Each row is a point. Two turns around zero, p and q, are shown by what they do to some points. Write where each new point lands after one turn and then the other. Backwards means that the second turn is done in reverse. Each puzzle has new turns, and all numbers are rounded.

Turn p:
[0.00 1.36] -> [-0.53  1.25]
[0.24 2.35] -> [-0.70  2.26]
[-0.77 -1.57] -> [-0.09 -1.75]
[ 0.53 -2.14] -> [ 1.33 -1.76]
Turn q:
[ 0.56 -0.75] -> [-0.29  0.89]
[-0.26  3.71] -> [-0.94 -3.60]
[-0.77 -0.39] -> [0.85 0.12]
[-0.07 -1.47] -> [0.54 1.37]
[ 0.55 -1.11] -> [-0.17  1.23]
Where do these land?
q, then p backwards: [ 0.14 -1.27] -> [0.74 1.04]
q, then p: [-2.12  0.05] -> [2.12 0.12]
p, then q: [1.98 1.21] -> [-1.88 -1.36]

Turn p:
[ 0.78 -0.33  1.69  0.22] -> [-1.08  1.13  0.96 -0.50]
[ 2.32 -3.05 -0.25  1.26] -> [ 0.42  2.61 -1.27 -2.78]
[-1.48 -0.37 -0.94 -0.92] -> [-0.23 -1.16 -1.47  0.71]
[-0.92  1.93 -1.27 -1.62] -> [ 0.90 -1.29 -0.18  2.51]
[-0.71  1.82  0.77  1.05] -> [-0.01 -1.30  1.95  0.07]
Turn q:
[ 0.14 -1.62  0.26  1.45] -> [ 0.55 -1.45  1.55  0.08]
[-1.36 -0.13  0.59 -2.11] -> [-2.23  0.56 -0.60  1.01]
[-0.28  0.47 -0.05  2.29] -> [ 1.63  0.56  1.58 -0.27]
[ 0.72  1.20 -2.18 -3.13] -> [-0.33  0.50 -3.94  0.80]
[0.78 0.09 1.38 1.50] -> [ 0.38 -0.17  1.40 -1.62]
Where do these land?
q, then p backwards: [-0.26 -0.64  1.16 -0.10] -> [-0.53  0.18  1.18  0.36]
p, then q: [-2.53  0.81  0.02  4.17] -> [-3.74 -3.16 -0.39  0.53]
q, then p: [-0.49  0.14  0.20  0.36] -> [-0.24 -0.02  0.61  0.05]
q, then p: [-0.21 -0.34 -0.90 -1.56] -> [ 0.99 -1.06 -0.70 -0.90]
q, then p: [ 0.80  1.13  0.23 -0.82] -> [ 0.75 -0.43 -0.61  1.23]
q, then p: [ 2.70 -1.11 -0.71 -2.06] -> [ 0.86 -0.05 -3.52 -0.32]

Turn p:
[ 1.98  0.23  0.18  1.86 -0.94  1.06 -0.53  0.47] -> [ 0.17 -0.24  2.31 -1.52 -0.01 -1.00 -1.10  0.15]
[-2.38  1.69 -0.99 -1.27 -0.86 -0.01  0.65 -0.14] -> [ 0.22 -0.41 -2.02 -0.72  0.49  1.39  1.23 -1.95]
[-1.18 -0.12 -2.60 -1.46  0.09 -0.42 -1.19 -0.69] -> [-1.83  0.72 -1.27 -0.53  1.37  1.50  1.54  0.31]
[-1.62 -0.79 -0.74  0.09 -0.77  0.50  0.23 -1.57] -> [ 0.96 -0.30 -0.42 -0.36  0.82  2.00  0.80  0.73]
[ 2.05  0.05  1.81 -0.96  0.00 -0.55  0.24 -0.27] -> [-0.37  0.74  1.20  1.42 -1.68 -0.11 -1.22 -0.58]
[ 0.17 -0.59  2.12 -1.42 -1.27  1.57  0.98  2.51] -> [ 2.30  2.17  0.19 -0.30 -2.01 -1.44  0.53 -1.30]
[-2.51  0.61  1.06 -1.49  0.66  0.09 -1.27 -0.30] -> [ 0.58  1.28 -2.74  0.53  0.86  0.81 -0.78 -0.60]
[ 2.01 -0.33 -1.50  4.14  4.16  0.17  1.18 -1.45] -> [-0.80 -3.68  2.58  2.14  3.02 -2.18 -0.36  2.22]
[ 1.49 -0.76  0.67  0.51 -1.07 -2.40 -0.29  1.45] -> [-1.21 -0.27  0.17 -0.66 -2.85 -0.99 -0.64  1.03]
Turn q:
[-0.55  0.54 -3.05  0.07  0.04 -0.68  0.80 -0.82] -> [ 1.19  1.66  0.01  1.37 -1.38  1.38 -1.11  0.76]
[3.25 0.23 0.36 1.34 2.62 1.35 0.88 0.81] -> [ 2.68 -2.63  0.07  0.17  2.56  1.04  0.76  0.58]
[ 0.92 -0.68 -0.43  0.51  1.96 -0.96  0.61 -0.31] -> [ 0.85  0.43 -0.36  0.34  1.38  1.39  0.94  1.04]
[ 0.62 -0.83  0.59 -1.97  0.93 -0.06  1.46  0.89] -> [-0.70 -0.95 -0.46  0.89  0.83 -0.77  0.48  2.28]
[-1.94  0.15 -1.53  0.53 -2.99 -1.19  2.33 -0.39] -> [ 0.02  2.48  2.37  1.50 -2.68 -1.03 -0.02  0.28]
[ 0.54  0.92 -2.15 -2.35 -2.47 -1.82  1.43  0.28] -> [ 0.16  0.65  0.60  0.10 -3.50 -0.46 -0.66  3.02]
[-0.86  1.23  1.96  0.31  0.31  0.89 -1.27 -1.23] -> [-1.71 -0.80  0.62 -1.01  0.80  0.71 -0.77 -1.87]
[ 0.62 -0.79  0.28  1.51 -0.53 -1.28  0.18 -0.81] -> [ 0.50  0.86  0.73 -0.52 -0.24  0.65  1.89 -0.39]
[-2.26  0.53  1.20  0.04 -0.41  2.61 -3.48 -0.29] -> [-1.85 -0.64 -1.49 -0.88  0.19 -0.77 -2.00 -3.81]
[-0.83 -1.45  1.31 -1.59 -2.01  1.10 -1.51  0.15] -> [-2.17 -0.78 -1.37 -0.27 -1.34 -1.97  0.52 -1.18]
[ 0.50  0.16  1.45  1.59  2.55  0.05 -1.42  1.72] -> [ 1.04 -0.29 -0.71 -1.70  3.37 -0.18 -0.03 -0.69]
Where do these land?
q, then p backwards: [-0.27 -0.18 -1.73 -0.72  1.28  0.74 -0.69  1.36] -> [-1.76  0.04  1.67  0.35  1.12 -0.23 -0.89  0.03]
q, then p: [-1.14  2.49  0.77  1.20 -0.26 -0.31 -0.55 -0.29] -> [ 0.16  1.77 -0.66  0.92  0.36  1.09 -1.98 -0.65]
p, then q: [ 1.50 -0.10 -0.42  1.31  0.53 -1.12  1.35 -0.68] -> [-0.60  0.76 -0.03  0.08  0.71 -1.51  1.88 -0.84]
q, then p backwards: [ 2.58 -1.09  2.04  0.49 -0.54 -0.99 -1.15  1.39] -> [-1.45 -0.25 -2.43  1.51 -1.06  0.60  0.96  2.00]
q, then p: [-0.79 -0.54 -0.82  1.30 -3.97 -0.09 -0.82 -0.02] -> [-0.38 -1.11  0.59 -0.83 -2.27  3.11 -0.90 -1.29]
p, then q backwards: [-1.74 -0.69 -0.13  0.08  0.49 -0.52  0.07 -0.12] -> [ 0.95 -1.02 -0.68 -0.71  0.98 -0.06 -0.30  0.31]
p, then q backwards: [ 0.22  1.12  0.82  0.94  1.05  0.34  0.16 -4.31] -> [ 0.06  2.17 -0.39  0.24  2.85  2.20  1.50 -1.60]
p, then q: [-1.00 -0.19 -0.80 -5.95  0.78  0.77  0.52  0.87] -> [ 1.40  0.33  4.39  2.04 -0.86  2.59 -2.46 -0.53]
p, then q: [ 0.65 -0.82  0.27  1.36  0.65  1.17  1.12  1.79] -> [ 0.04  0.36  0.70 -1.45  0.32 -0.03  1.72  1.87]
